Each row is a point. The points of each table are mixes of a few directions, plus a little noise. How many directions does each table use, and how many do they share? Where both have some left over, give the other angles between the two spaces (their principal angles), to ten degrees, smallest first.

First:
-.19, -.57, -.25
-.14, -.39, -.18
.07, .23, .11
-.13, -.40, -.18
.08, .22, .10
.31, .91, .41
Second, 5 rows:
.04, .18, -.38
.35, -.23, .38
-.40, -.28, .73
-.09, .28, -.58
.12, .04, -.14
Directions: first 1, second 2, shared 0; angles 80

First:
.94, -.25, .25, -.50, .39, -.41
-.43, .11, -.11, .23, -.18, .18
-.38, .10, -.10, .20, -.16, .16
-.44, .12, -.12, .23, -.18, .19
.28, -.07, .07, -.15, .11, -.12
-.20, .05, -.05, .10, -.08, .09
-.13, .04, -.04, .07, -.06, .06
.36, -.10, .10, -.19, .15, -.16
Second, 6 rows:
-.03, .01, -.01, .02, -.01, .01
.12, -.03, .03, -.06, .05, -.05
-.56, .15, -.15, .30, -.23, .24
.53, -.14, .14, -.28, .22, -.23
.53, -.14, .14, -.28, .22, -.23
-.60, .16, -.16, .32, -.25, .26
Directions: first 1, second 1, shared 1

First, 7 rows:
.51, -.22, -.18, .15, .00, .08, .11, -.02
-.08, .42, .24, .15, .10, -.09, .16, .08
-.55, .12, -.07, -.36, -.41, -.19, -.37, -.09
-.15, .58, -.02, -.06, -.52, -.34, -.15, -.06
.20, -.06, .13, .20, .35, .14, .24, .08
.08, -.11, -.15, -.07, -.19, -.03, -.11, -.06
.00, -.73, .06, -.01, .67, .42, .13, .07
Second (10 x 8):
.60, -.11, -.26, .28, -.39, .01, -.01, -.06
.13, .35, -.21, .12, -.15, .18, .23, .12
.02, -.13, .08, -.19, .08, -.24, -.12, -.10
.27, .45, -.31, -.04, -.18, -.01, .25, .08
-.42, -.69, .45, .18, .23, .17, -.35, -.07
.30, .09, -.18, .09, -.20, -.01, .06, -.01
-.04, -.12, .09, -.12, .08, -.14, -.10, -.06
-.16, .01, .14, -.43, .24, -.38, -.10, -.09
-.94, -.29, .53, .13, .47, .42, -.12, .14
.27, .42, -.30, -.03, -.19, .00, .24, .08
Directions: first 3, second 3, shared 1; angles 50, 70

First (9 x 9):
-.05, -.12, .21, .12, -.16, -.17, -.06, .07, .14
.45, .00, -.16, -.08, .11, .27, .37, -.01, -.17
-.12, .28, -.29, -.21, .25, .14, -.24, -.14, -.08
.25, -.22, .56, .24, -.33, -.39, -.26, .16, .43
-.09, -.07, .10, .07, -.08, -.10, -.02, .04, .05
-.25, .14, -.02, -.05, .05, -.11, -.36, -.05, .10
-.44, .33, -.65, -.30, .40, .38, .09, -.20, -.44
.10, -.26, .31, .21, -.26, -.17, .17, .13, .12
.15, -.06, -.08, .00, .02, .14, .31, .01, -.14
Second:
.08, -.02, .18, .03, .07, .08, -.18, -.13, -.08
.08, -.13, .22, -.01, .08, .02, -.17, -.10, .15
.02, .10, .07, .22, -.01, .11, -.23, -.20, -.12
.15, -.12, .24, -.35, .19, .03, .03, .10, -.30
-.37, .08, -.88, -.21, -.34, -.41, .94, .66, .41
-.08, .04, -.14, .10, -.09, -.04, .06, .02, .12
-.05, -.06, -.06, .08, -.07, -.07, .02, .00, .31
.05, .12, .12, .20, .03, .16, -.28, -.23, -.27
.12, -.03, .25, -.05, .13, .11, -.20, -.12, -.23
Directions: first 3, second 3, shared 0; angles 40, 70, 70

First:
-.33, -.06, -.31, .33, .30, -.19, .13, .24, -.25, .15, .59, -.28
.02, .04, -.03, -.12, .13, -.04, .13, .07, -.05, .11, -.29, -.11
.43, .04, .47, .04, -.38, .28, -.43, -.32, .20, -.42, .06, .57
.18, -.02, -.07, .46, -.53, -.33, .18, .15, -.63, -.12, .27, .08
.30, .43, .01, -.63, -.58, .33, -.10, -.28, .15, -.14, -.94, .21
.28, -.42, .44, .03, .52, -.32, .28, .15, .05, .21, -.50, -.04
-.15, .12, -.04, .00, .55, .13, -.13, .02, .07, .08, .25, -.11
-.72, -.12, -.49, -.10, .01, .15, -.06, .00, .43, .09, .54, -.34
Second (8 x 12):
-.40, .82, -.93, -.52, -.11, .10, .29, .14, -.48, .28, -.45, -.59
.43, -.34, .53, .45, .16, -.30, .06, .11, -.26, -.07, .12, .27
-.39, .22, -.19, -.19, .60, .41, -.33, -.11, .40, .08, .39, -.13
.36, -.24, .40, .35, .05, -.27, .11, .09, -.24, -.05, .02, .18
.12, -.40, .25, .06, -.58, -.09, .05, -.12, .22, -.17, -.15, .22
-.05, .00, .13, .07, .55, .13, -.21, -.03, .14, .01, .33, .03
.20, -.38, .15, .01, -.89, -.21, .21, -.07, .06, -.16, -.36, .20
-.32, .31, -.32, -.23, .27, .22, -.10, .00, .10, .10, .09, -.19
Directions: first 5, second 3, shared 3

First, 9 rows:
.41, -.23, .22, .66, .37, .15, -.10, -.04, .35, .29, .45, .51, -.34, .26
-.26, -.13, -.21, -.55, -.26, -.07, .36, .32, -.35, -.08, -.19, -.77, .47, -.37
-.27, -.52, -.63, -.36, .02, .10, .04, -.02, .21, .25, .16, -.46, .25, -.12
-.04, .15, .12, .07, -.06, -.06, -.04, .32, -.01, -.23, .04, .26, .52, .09
.13, .01, .24, .22, .01, -.03, .10, .40, -.04, -.10, .16, .20, .40, .07
.07, -.08, -.05, -.09, .03, .05, .10, -.31, -.08, .19, -.10, -.33, -.57, -.13
-.33, .06, -.51, -.04, .11, .02, -.63, -.54, .55, .00, .02, .59, -.07, .33
.31, .78, .94, .22, -.24, -.21, .21, .26, -.62, -.47, -.43, .20, -.14, -.06
-.02, -.04, -.15, -.13, .03, .05, -.04, -.38, .02, .15, -.12, -.20, -.49, -.06
Second, 10 rows:
.34, .33, .59, .36, .30, -.53, .14, .14, -.10, -.23, .03, .09, .80, -.24
-.36, -.34, -.56, -.53, -.05, .15, .29, -.05, -.25, .34, .24, .02, .12, -.06
-.05, .02, .00, .07, -.08, .09, -.26, -.11, .28, -.14, -.16, -.11, -.37, .13
.11, .12, .24, .30, -.09, .10, -.28, -.01, .31, -.23, -.21, -.10, -.47, .21
.14, -.24, -.08, -.06, -.13, .43, .34, .31, -.50, .48, .32, .29, -.38, .09
.41, .33, .36, .23, .35, -.47, .08, .10, -.32, .09, .06, .19, .83, -.32
-.13, -.08, -.21, .01, -.27, .43, -.38, -.16, .36, -.08, -.23, -.15, -.91, .31
.29, .28, -.58, -.27, .06, .11, -.66, -.33, -.20, .59, -.25, .06, -.18, -.15
-.58, -.15, .12, -.02, -.06, -.25, .14, -.15, .64, -.72, -.10, -.38, .19, .12
-.23, -.27, .13, -.07, .02, -.05, .57, .25, -.17, -.05, .30, .06, .33, -.02
Directions: first 4, second 4, shared 1; angles 40, 60, 90

First:
-.03, .02, -.16, -.15, .07, .10, .03, -.19, .08, .08, .02, .13, .13, .06, -.07, -.18, .07, .13, -.06, -.11
-.24, .08, -.12, -.43, .31, -.23, .29, -.28, -.31, .15, .41, .33, .29, .33, -.06, -.17, .40, -.17, .24, -.23
.20, .50, .14, .39, -.80, .42, .17, .07, .17, -.02, -.39, -.34, -.55, .06, -.24, .33, -.16, -.01, .40, -.28
-.07, -.18, -.15, -.14, .35, -.19, -.27, .06, -.04, .11, -.01, -.05, .22, -.03, -.05, -.32, -.08, .22, -.28, .08
-.20, -.29, .01, -.12, .55, -.43, -.16, .15, -.30, -.05, .16, .05, .27, -.02, .14, -.10, .01, -.01, -.25, .33
.18, -.41, .17, .03, .19, -.23, -.29, .26, .05, -.08, .23, -.04, .04, -.32, .33, .05, -.09, -.24, -.14, .24
.13, -.10, -.09, -.22, .04, .01, -.10, -.10, .14, .16, .22, .09, .10, -.05, .02, -.22, .09, -.07, .05, -.23
.13, .62, .24, .69, -.94, .46, .19, .24, .10, -.17, -.70, -.54, -.73, .06, -.29, .54, -.34, .10, .33, -.07
-.09, -.23, -.05, -.05, .24, .09, .13, -.21, .11, -.18, .07, .36, .23, -.09, .22, .08, .09, .05, -.29, .28
Second, 9 rows:
.26, -.22, .20, -.25, -.11, .18, -.02, .08, .31, .16, -.06, -.15, -.24, -.14, .09, -.08, -.01, -.48, .20, -.42
.31, -.36, .28, -.36, -.07, .27, .01, .09, .43, .19, -.14, -.18, -.31, -.20, .15, -.10, -.02, -.67, .21, -.53
.33, -.35, .28, -.13, -.18, .41, .05, .05, .53, .00, -.22, -.08, -.31, -.31, .25, .10, -.08, -.51, .05, -.26
.27, -.31, .12, -.09, -.07, .23, -.04, -.03, .39, -.02, .06, .07, -.09, -.28, .25, .03, -.01, -.29, -.04, -.10
.09, .36, -.10, .22, -.32, -.14, -.12, .06, -.18, .08, .23, -.11, -.05, .09, -.18, .02, .00, .19, .26, -.08
-.13, .03, .10, .25, -.08, .25, .21, .00, .09, -.27, -.47, -.01, -.14, -.02, .04, .29, -.15, .11, -.22, .29
-.22, .33, -.35, .19, .12, -.43, -.15, -.09, -.48, -.02, .44, .19, .40, .22, -.17, -.09, .11, .58, -.07, .33
-.34, .14, -.28, .14, .31, -.30, -.01, -.14, -.38, -.15, .19, .27, .42, .17, -.06, -.02, .07, .54, -.30, .49
-.56, .39, -.28, .02, .39, -.48, .07, -.03, -.71, .01, -.01, .01, .32, .48, -.37, -.15, .08, .53, -.09, .27
Directions: first 5, second 4, shared 3; angles 90
